Each wall is flat, endless, passes through zero and stands at right angles to its row. A trip goes straight from one point to another. List the walls that it crosses, first one first.
In the rows, 128 means zero.

Walls:
(1): 92, 191, 133
(2): 100, 159, 134
(3): 146, 147, 175
Trips:
117, 67, 83 to 98, 81, 92 => none
148, 162, 177 to 155, 127, 158 => 2, 1
144, 117, 143 to 177, 180, 159 => 1, 2
132, 163, 161 to 110, 137, 104 => 3
129, 107, 160 to 123, 175, 103 => 2, 1, 3
171, 159, 107 to 191, 94, 134 => 1
195, 135, 116 to 77, 149, 106 => 3, 1, 2
146, 132, 126 to 135, 129, 112 => 3
124, 146, 119 to 113, 154, 148 => 3

Walls:
(1): 112, 78, 126, 120, 144, 114, 74, 146, 158, 125, 186
(2): 143, 106, 190, 106, 169, 184, 112, 133, 100, 127, 164
(3): 118, 143, 98, 69, 163, 79, 156, 93, 90, 106, 111
(4): 72, 145, 149, 173, 90, 132, 139, 140, 116, 159, 155
(5): 134, 94, 110, 147, 115, 126, 147, 87, 94, 118, 124
(6): 127, 177, 130, 118, 137, 126, 203, 168, 168, 151, 160
Trips:
108, 134, 98, 131, 95, 97, 118, 128, 108, 107, 89 to 115, 134, 145, 142, 84, 108, 116, 128, 164, 128, 136 => 3, 5, 1, 6
83, 131, 110, 81, 80, 127, 134, 83, 150, 155, 80 to 142, 113, 105, 178, 85, 133, 122, 139, 147, 104, 131 => 3, 1
113, 118, 109, 153, 176, 71, 102, 113, 110, 141, 166 to 114, 175, 109, 151, 134, 158, 106, 133, 73, 132, 95 => 1
95, 86, 198, 141, 192, 129, 132, 131, 139, 87, 126 to 117, 78, 148, 123, 144, 122, 168, 99, 145, 132, 158 => 5, 3, 6, 4
101, 93, 108, 83, 102, 100, 74, 98, 151, 158, 94 to 128, 78, 163, 177, 144, 82, 148, 145, 154, 185, 123 => 3, 4, 6

Walls:
(1): 186, 118, 135, 82, 76, 120, 135, 173, 81, 119, 55, 143, 114, 155, 124, 104, 103, 157, 139, 121
(2): 112, 154, 115, 127, 97, 130, 138, 187, 133, 45, 163, 161, 121, 94, 113, 155, 119, 147, 126, 139
(3): 180, 192, 127, 90, 165, 73, 154, 175, 164, 156, 62, 102, 104, 76, 87, 152, 127, 137, 138, 123
(4): 117, 149, 63, 62, 149, 80, 67, 116, 185, 127, 138, 138, 126, 134, 139, 109, 163, 113, 150, 112
Trips:
95, 133, 89, 124, 128, 126, 130, 173, 222, 149, 116, 174, 143, 132, 133, 144, 98, 102, 151, 104 to 170, 142, 176, 156, 137, 159, 161, 145, 136, 115, 117, 149, 172, 91, 122, 121, 68, 145, 139, 144 => 4, 1
134, 129, 109, 152, 161, 98, 189, 123, 148, 98, 120, 77, 89, 77, 117, 178, 140, 156, 111, 117 to 152, 159, 164, 128, 138, 148, 201, 105, 120, 149, 122, 93, 140, 165, 165, 75, 113, 126, 103, 189 => 2, 1, 3
109, 133, 139, 175, 100, 115, 97, 91, 155, 152, 95, 145, 128, 124, 128, 63, 161, 72, 103, 79 to 146, 150, 130, 101, 151, 78, 131, 139, 158, 163, 78, 126, 133, 103, 179, 94, 138, 110, 149, 149 => 3, 1
190, 134, 151, 139, 67, 123, 155, 164, 157, 167, 116, 109, 163, 133, 128, 170, 123, 107, 98, 116 to 119, 142, 105, 123, 108, 178, 162, 125, 98, 179, 102, 176, 134, 113, 121, 107, 147, 113, 154, 103 => 3
123, 74, 136, 126, 113, 145, 102, 185, 123, 132, 127, 169, 133, 79, 124, 124, 163, 156, 146, 176 to 119, 105, 103, 136, 131, 172, 150, 104, 120, 109, 129, 158, 114, 123, 101, 168, 178, 164, 134, 138 => 1
145, 147, 115, 109, 127, 141, 129, 172, 97, 117, 90, 175, 97, 110, 127, 158, 138, 101, 137, 170 to 105, 116, 159, 91, 121, 148, 133, 66, 139, 148, 150, 83, 107, 119, 131, 123, 51, 180, 188, 172 => 2, 3, 1
141, 124, 162, 159, 156, 103, 94, 98, 107, 105, 134, 108, 181, 92, 121, 90, 69, 159, 124, 47 to 106, 112, 161, 109, 118, 149, 204, 188, 79, 107, 118, 81, 104, 130, 138, 104, 87, 125, 125, 167 => 1, 2, 3
111, 119, 139, 131, 160, 129, 108, 95, 126, 107, 129, 128, 140, 156, 166, 127, 130, 109, 156, 92 to 92, 73, 133, 126, 65, 173, 152, 168, 104, 146, 131, 110, 130, 105, 111, 167, 116, 172, 116, 167 => 4, 2, 1

Walls:
(1): 130, 154, 119, 106, 161, 120, 141, 210, 99, 136, 105, 97, 132, 122, 135, 79, 135, 110, 129, 151, 93, 153, 124, 149, 134, 97, 153, 106, 101, 153, 112, 135, 146, 148, 108, 166, 83, 139, 132, 151, 38, 174, 116, 210, 112, 112, 176, 114
(2): 185, 128, 181, 165, 123, 130, 135, 145, 153, 121, 134, 148, 126, 171, 123, 53, 145, 177, 125, 141, 106, 183, 100, 120, 118, 99, 125, 92, 153, 159, 166, 132, 102, 111, 104, 178, 132, 134, 82, 142, 144, 114, 126, 168, 135, 142, 83, 82
(3): 122, 128, 162, 114, 98, 146, 116, 88, 170, 166, 127, 142, 143, 72, 105, 165, 82, 93, 149, 104, 72, 151, 117, 178, 160, 126, 25, 106, 116, 80, 154, 136, 110, 128, 125, 109, 179, 160, 106, 167, 124, 102, 167, 122, 116, 179, 170, 97
Trips:
76, 96, 107, 118, 144, 109, 129, 161, 137, 153, 94, 105, 133, 119, 114, 118, 187, 44, 102, 120, 122, 114, 121, 144, 164, 153, 83, 133, 131, 131, 138, 150, 109, 138, 105, 90, 138, 137, 129, 95, 206, 126, 78, 124, 118, 90, 100, 105 to 191, 191, 156, 84, 90, 140, 130, 151, 126, 98, 137, 165, 171, 72, 105, 137, 108, 155, 129, 136, 78, 85, 118, 93, 127, 163, 116, 131, 145, 160, 134, 88, 106, 170, 102, 142, 92, 98, 108, 171, 113, 145, 104, 83, 115, 126, 103, 137 => 2, 1
98, 187, 182, 89, 134, 85, 152, 168, 110, 155, 151, 129, 127, 146, 184, 82, 154, 119, 101, 172, 129, 146, 208, 139, 108, 81, 100, 79, 130, 159, 155, 124, 56, 148, 142, 142, 98, 134, 87, 134, 179, 71, 54, 84, 127, 75, 113, 140 to 134, 161, 152, 112, 127, 140, 153, 120, 115, 178, 106, 100, 88, 136, 167, 110, 176, 149, 121, 55, 156, 129, 188, 189, 167, 90, 146, 170, 101, 114, 59, 95, 117, 139, 129, 134, 146, 79, 94, 139, 127, 104, 124, 73, 150, 133, 127, 162 => 1, 2
153, 155, 80, 163, 155, 155, 155, 99, 74, 164, 151, 132, 126, 123, 144, 131, 160, 82, 111, 136, 163, 154, 78, 58, 97, 119, 118, 87, 131, 136, 128, 89, 111, 124, 112, 130, 150, 111, 105, 128, 109, 130, 126, 78, 124, 128, 139, 91 to 142, 66, 142, 147, 134, 117, 114, 88, 143, 129, 150, 140, 148, 149, 148, 58, 156, 75, 77, 162, 113, 63, 151, 120, 139, 124, 118, 142, 181, 125, 128, 136, 148, 95, 152, 154, 181, 106, 119, 187, 154, 124, 113, 119, 170, 125, 116, 119 => none
118, 91, 140, 123, 139, 125, 135, 129, 139, 59, 124, 158, 113, 146, 98, 106, 105, 92, 81, 142, 124, 113, 88, 115, 137, 123, 37, 153, 82, 142, 112, 121, 110, 121, 98, 145, 88, 132, 64, 116, 94, 179, 180, 67, 124, 111, 108, 126 to 184, 120, 111, 178, 109, 147, 200, 173, 134, 120, 141, 163, 188, 153, 128, 142, 112, 124, 110, 128, 148, 140, 100, 116, 83, 166, 102, 73, 145, 108, 122, 155, 123, 101, 131, 69, 147, 101, 102, 140, 107, 146, 149, 91, 132, 109, 172, 73 => none
116, 96, 89, 54, 122, 81, 163, 95, 104, 133, 126, 115, 104, 130, 113, 175, 148, 96, 140, 131, 156, 123, 142, 120, 84, 114, 128, 149, 104, 138, 130, 127, 158, 197, 129, 112, 178, 128, 107, 106, 115, 134, 137, 151, 111, 140, 112, 181 to 109, 120, 161, 172, 118, 171, 143, 183, 68, 157, 66, 113, 116, 132, 49, 147, 120, 152, 105, 119, 95, 123, 124, 144, 156, 143, 164, 111, 113, 129, 102, 145, 121, 110, 124, 136, 138, 174, 87, 127, 106, 179, 138, 91, 128, 45, 183, 122 => 1
118, 159, 107, 116, 147, 82, 125, 150, 118, 154, 119, 107, 161, 164, 107, 178, 116, 115, 129, 166, 133, 100, 127, 125, 98, 139, 150, 95, 110, 105, 159, 162, 120, 109, 157, 179, 135, 108, 141, 90, 138, 137, 129, 122, 93, 94, 141, 130 to 185, 140, 132, 147, 110, 103, 122, 172, 120, 182, 81, 165, 136, 83, 121, 142, 103, 171, 72, 148, 123, 132, 178, 153, 143, 157, 113, 133, 147, 196, 139, 152, 136, 113, 39, 147, 147, 138, 141, 136, 78, 99, 122, 152, 135, 104, 131, 122 => 2, 3
88, 109, 99, 188, 127, 132, 185, 72, 71, 141, 90, 52, 135, 130, 148, 169, 151, 132, 91, 157, 111, 113, 117, 91, 202, 139, 156, 144, 165, 158, 131, 92, 120, 178, 149, 155, 132, 161, 146, 106, 87, 121, 98, 109, 140, 155, 177, 133 to 138, 143, 135, 181, 174, 93, 127, 147, 111, 131, 148, 94, 142, 180, 149, 153, 92, 129, 114, 139, 123, 104, 150, 116, 176, 133, 160, 117, 125, 132, 130, 124, 107, 135, 160, 150, 119, 153, 124, 93, 125, 97, 123, 135, 127, 79, 147, 106 => 2
174, 123, 134, 146, 109, 101, 103, 160, 115, 96, 106, 115, 78, 172, 138, 87, 131, 130, 130, 102, 138, 150, 77, 84, 143, 87, 147, 127, 171, 122, 134, 100, 157, 111, 166, 120, 123, 114, 129, 158, 122, 128, 122, 150, 179, 205, 103, 148 to 151, 162, 123, 112, 149, 102, 91, 167, 124, 116, 95, 166, 109, 103, 138, 162, 145, 161, 94, 110, 130, 86, 99, 130, 103, 126, 81, 169, 95, 156, 127, 157, 90, 136, 125, 108, 108, 177, 158, 90, 97, 105, 176, 142, 126, 100, 184, 176 => 2, 3
98, 120, 184, 131, 73, 108, 118, 163, 147, 118, 145, 122, 93, 148, 116, 127, 105, 184, 127, 156, 109, 153, 122, 79, 136, 165, 118, 148, 90, 143, 132, 130, 96, 161, 187, 151, 143, 122, 149, 98, 125, 139, 215, 91, 132, 171, 81, 112 to 127, 137, 67, 134, 104, 146, 122, 135, 144, 156, 91, 145, 140, 174, 65, 129, 136, 101, 78, 177, 111, 119, 125, 138, 139, 125, 125, 148, 136, 140, 163, 105, 151, 156, 113, 67, 133, 141, 160, 139, 148, 176, 147, 58, 74, 205, 149, 134 => 2

Walls:
(1): 107, 106, 145, 83, 83, 101, 77, 129, 158, 112, 92, 113, 151, 138, 166, 116, 141, 143, 110, 128, 75, 81, 142, 111, 127, 163, 145, 152, 145, 155, 47, 162, 127, 128, 135, 86, 168, 121, 125, 165, 96, 78, 132, 119, 115, 111, 84, 136
(2): 130, 122, 200, 77, 111, 115, 130, 108, 114, 119, 119, 106, 102, 142, 114, 85, 144, 96, 162, 86, 120, 141, 69, 100, 83, 124, 137, 100, 133, 88, 126, 86, 128, 182, 126, 97, 131, 151, 177, 86, 130, 121, 89, 74, 69, 121, 148, 92
(3): 88, 117, 111, 153, 110, 145, 174, 100, 136, 83, 108, 148, 154, 179, 118, 94, 99, 122, 119, 92, 105, 172, 133, 139, 129, 137, 139, 118, 168, 160, 139, 144, 141, 161, 154, 131, 138, 115, 141, 148, 149, 57, 150, 150, 148, 134, 156, 151
(4): 167, 124, 96, 131, 145, 123, 135, 153, 129, 86, 153, 73, 139, 131, 134, 56, 120, 174, 174, 116, 100, 125, 112, 158, 146, 137, 108, 116, 131, 115, 156, 106, 159, 112, 122, 137, 126, 100, 152, 101, 121, 133, 154, 103, 93, 129, 77, 160
(5): 188, 190, 157, 146, 143, 94, 125, 139, 103, 157, 165, 175, 131, 150, 173, 92, 158, 133, 168, 196, 149, 141, 134, 195, 166, 143, 100, 130, 167, 133, 108, 123, 156, 124, 188, 65, 159, 102, 118, 144, 128, 143, 159, 68, 96, 134, 83, 126
(6): 116, 116, 117, 132, 142, 112, 166, 135, 117, 73, 102, 157, 165, 108, 184, 131, 140, 115, 85, 102, 120, 149, 128, 82, 164, 113, 103, 154, 133, 106, 141, 141, 94, 91, 137, 86, 151, 134, 64, 120, 169, 92, 75, 121, 145, 168, 152, 85
Trips:
103, 125, 104, 115, 125, 100, 107, 133, 127, 129, 141, 155, 142, 99, 128, 148, 101, 138, 109, 121, 127, 156, 115, 143, 156, 106, 119, 169, 154, 182, 153, 141, 136, 163, 152, 112, 103, 124, 162, 168, 210, 142, 60, 164, 191, 111, 159, 163 to 127, 131, 87, 142, 138, 131, 147, 136, 152, 145, 103, 170, 106, 159, 98, 124, 161, 126, 127, 125, 123, 67, 124, 140, 121, 104, 97, 129, 120, 183, 110, 146, 148, 119, 132, 117, 120, 115, 143, 154, 146, 123, 114, 66, 122, 123, 129, 106 => 5, 1, 6
172, 134, 90, 117, 156, 134, 174, 155, 107, 131, 81, 114, 119, 164, 107, 62, 147, 107, 41, 113, 141, 173, 146, 96, 110, 108, 117, 140, 106, 127, 106, 151, 131, 110, 136, 142, 126, 90, 145, 157, 149, 150, 99, 143, 174, 116, 93, 105 to 142, 95, 146, 172, 201, 140, 132, 116, 124, 144, 177, 94, 76, 104, 139, 98, 119, 160, 116, 104, 103, 104, 127, 101, 143, 167, 117, 159, 135, 134, 123, 90, 81, 119, 92, 124, 138, 63, 130, 158, 113, 59, 152, 124, 129, 164, 144, 172 => 4, 1
82, 152, 82, 112, 123, 206, 116, 120, 110, 114, 153, 109, 170, 85, 117, 133, 170, 134, 136, 127, 56, 93, 103, 170, 138, 93, 140, 161, 109, 117, 164, 115, 127, 147, 138, 143, 158, 123, 122, 103, 115, 139, 79, 90, 174, 113, 144, 150 to 64, 183, 128, 149, 135, 145, 180, 135, 127, 148, 148, 125, 109, 83, 125, 217, 141, 142, 126, 120, 112, 88, 119, 108, 88, 68, 176, 196, 101, 121, 126, 131, 191, 121, 81, 91, 121, 180, 139, 96, 77, 147, 92, 159, 52, 104, 87, 134 => 6, 4, 2
179, 132, 135, 140, 154, 124, 76, 115, 134, 129, 105, 160, 119, 153, 100, 136, 157, 127, 140, 182, 88, 137, 110, 116, 118, 114, 110, 126, 175, 109, 184, 104, 165, 128, 104, 171, 101, 103, 121, 130, 165, 165, 130, 129, 95, 97, 181, 71 to 120, 108, 99, 139, 112, 205, 123, 98, 152, 110, 112, 164, 110, 115, 154, 124, 209, 144, 152, 83, 121, 123, 109, 49, 123, 139, 171, 115, 117, 138, 119, 179, 115, 175, 106, 69, 117, 95, 152, 144, 131, 73, 73, 172, 153, 154, 109, 130 => 4, 5, 6, 3, 1

Walls:
(1): 88, 129, 74, 120, 92, 173, 93, 136, 139, 133, 137, 140, 112, 98, 179, 140, 141, 179, 126, 155, 74, 119, 187, 95, 139, 119, 130, 134, 159, 159, 167, 156, 109, 160, 115, 145, 115, 140, 132, 115, 140, 118, 119, 163, 164, 78, 126, 117
(2): 123, 132, 146, 159, 147, 122, 134, 187, 89, 146, 130, 131, 92, 109, 134, 129, 165, 131, 116, 143, 133, 151, 140, 124, 138, 130, 136, 168, 91, 154, 114, 119, 96, 130, 133, 125, 136, 165, 137, 118, 99, 93, 187, 148, 166, 146, 63, 146
(3): 109, 102, 217, 133, 151, 102, 143, 118, 107, 109, 97, 141, 145, 130, 107, 133, 127, 112, 127, 100, 167, 103, 121, 141, 119, 99, 142, 141, 152, 143, 116, 147, 188, 144, 109, 144, 149, 145, 114, 137, 116, 110, 113, 114, 126, 88, 168, 102
(4): 140, 162, 130, 92, 97, 78, 161, 79, 135, 141, 86, 97, 121, 144, 165, 164, 107, 122, 111, 76, 159, 89, 166, 137, 109, 93, 126, 115, 159, 103, 128, 90, 178, 138, 133, 128, 115, 145, 117, 146, 145, 174, 63, 131, 113, 125, 148, 129
(5): 120, 83, 132, 179, 126, 107, 148, 154, 172, 142, 86, 106, 139, 165, 129, 98, 99, 83, 150, 104, 135, 96, 114, 176, 126, 153, 178, 96, 115, 104, 155, 140, 139, 132, 118, 139, 105, 162, 148, 92, 136, 86, 133, 142, 108, 126, 119, 124
(6): 148, 79, 116, 165, 126, 146, 129, 173, 83, 153, 133, 146, 125, 156, 110, 115, 138, 110, 171, 67, 78, 110, 163, 113, 139, 141, 132, 160, 130, 133, 144, 86, 101, 114, 125, 122, 117, 93, 146, 140, 135, 84, 144, 137, 95, 147, 112, 149
(7): 152, 132, 136, 105, 86, 106, 123, 131, 113, 106, 96, 70, 179, 135, 125, 112, 121, 78, 146, 91, 150, 102, 159, 135, 164, 132, 128, 91, 106, 94, 144, 146, 129, 149, 119, 128, 167, 126, 146, 156, 88, 89, 145, 98, 89, 132, 163, 115
(8): 127, 163, 125, 131, 115, 137, 159, 160, 140, 67, 173, 102, 105, 102, 127, 120, 143, 124, 171, 74, 127, 124, 109, 78, 148, 118, 134, 124, 131, 151, 141, 87, 68, 93, 131, 144, 153, 95, 82, 142, 79, 115, 94, 120, 132, 130, 109, 139
Trips:
112, 144, 144, 119, 143, 118, 144, 89, 127, 143, 135, 127, 105, 164, 125, 153, 87, 97, 110, 94, 111, 129, 100, 146, 170, 145, 91, 152, 136, 161, 130, 104, 102, 69, 118, 70, 136, 145, 121, 144, 174, 130, 106, 184, 95, 138, 86, 57 to 128, 135, 86, 177, 109, 140, 129, 94, 110, 187, 153, 146, 153, 133, 172, 129, 131, 150, 131, 173, 149, 122, 131, 95, 108, 95, 108, 131, 83, 138, 159, 90, 174, 119, 119, 76, 118, 147, 168, 130, 137, 103, 128, 141, 154, 92, 122, 179 => 5, 8, 2, 1
124, 150, 143, 168, 84, 116, 132, 144, 137, 157, 132, 86, 118, 147, 152, 147, 139, 113, 132, 124, 186, 106, 192, 128, 138, 124, 139, 104, 112, 117, 157, 148, 159, 118, 119, 133, 142, 142, 137, 62, 152, 118, 114, 87, 163, 119, 148, 145 to 170, 106, 119, 123, 124, 139, 133, 127, 114, 78, 62, 118, 82, 111, 66, 96, 103, 98, 129, 119, 189, 139, 114, 139, 138, 187, 74, 129, 82, 106, 141, 169, 112, 125, 125, 117, 133, 131, 98, 77, 103, 167, 110, 117, 168, 75, 139, 132 => 2, 1, 8, 4
126, 106, 143, 111, 152, 118, 139, 79, 127, 115, 95, 136, 135, 110, 133, 160, 121, 111, 150, 87, 158, 142, 137, 97, 66, 87, 116, 144, 93, 106, 139, 169, 135, 144, 118, 157, 127, 142, 136, 103, 158, 100, 173, 161, 93, 141, 111, 107 to 141, 113, 102, 135, 179, 173, 128, 134, 100, 96, 126, 153, 155, 130, 80, 118, 147, 141, 136, 170, 173, 147, 179, 110, 130, 177, 164, 95, 89, 131, 149, 165, 83, 127, 153, 170, 140, 116, 116, 106, 112, 127, 175, 137, 139, 124, 205, 104 => 4, 1, 5, 3
84, 128, 118, 157, 113, 172, 177, 120, 124, 144, 103, 133, 95, 165, 141, 121, 104, 126, 154, 149, 164, 106, 94, 124, 104, 117, 135, 117, 97, 145, 138, 138, 62, 88, 131, 136, 110, 98, 116, 128, 119, 127, 192, 151, 80, 99, 109, 126 to 132, 81, 115, 97, 127, 92, 124, 123, 91, 137, 119, 122, 65, 145, 116, 84, 105, 137, 166, 143, 97, 157, 153, 146, 197, 127, 161, 141, 147, 96, 134, 84, 182, 94, 119, 115, 125, 107, 176, 149, 94, 107, 139, 103, 144, 99, 103, 101 => 7, 8, 3
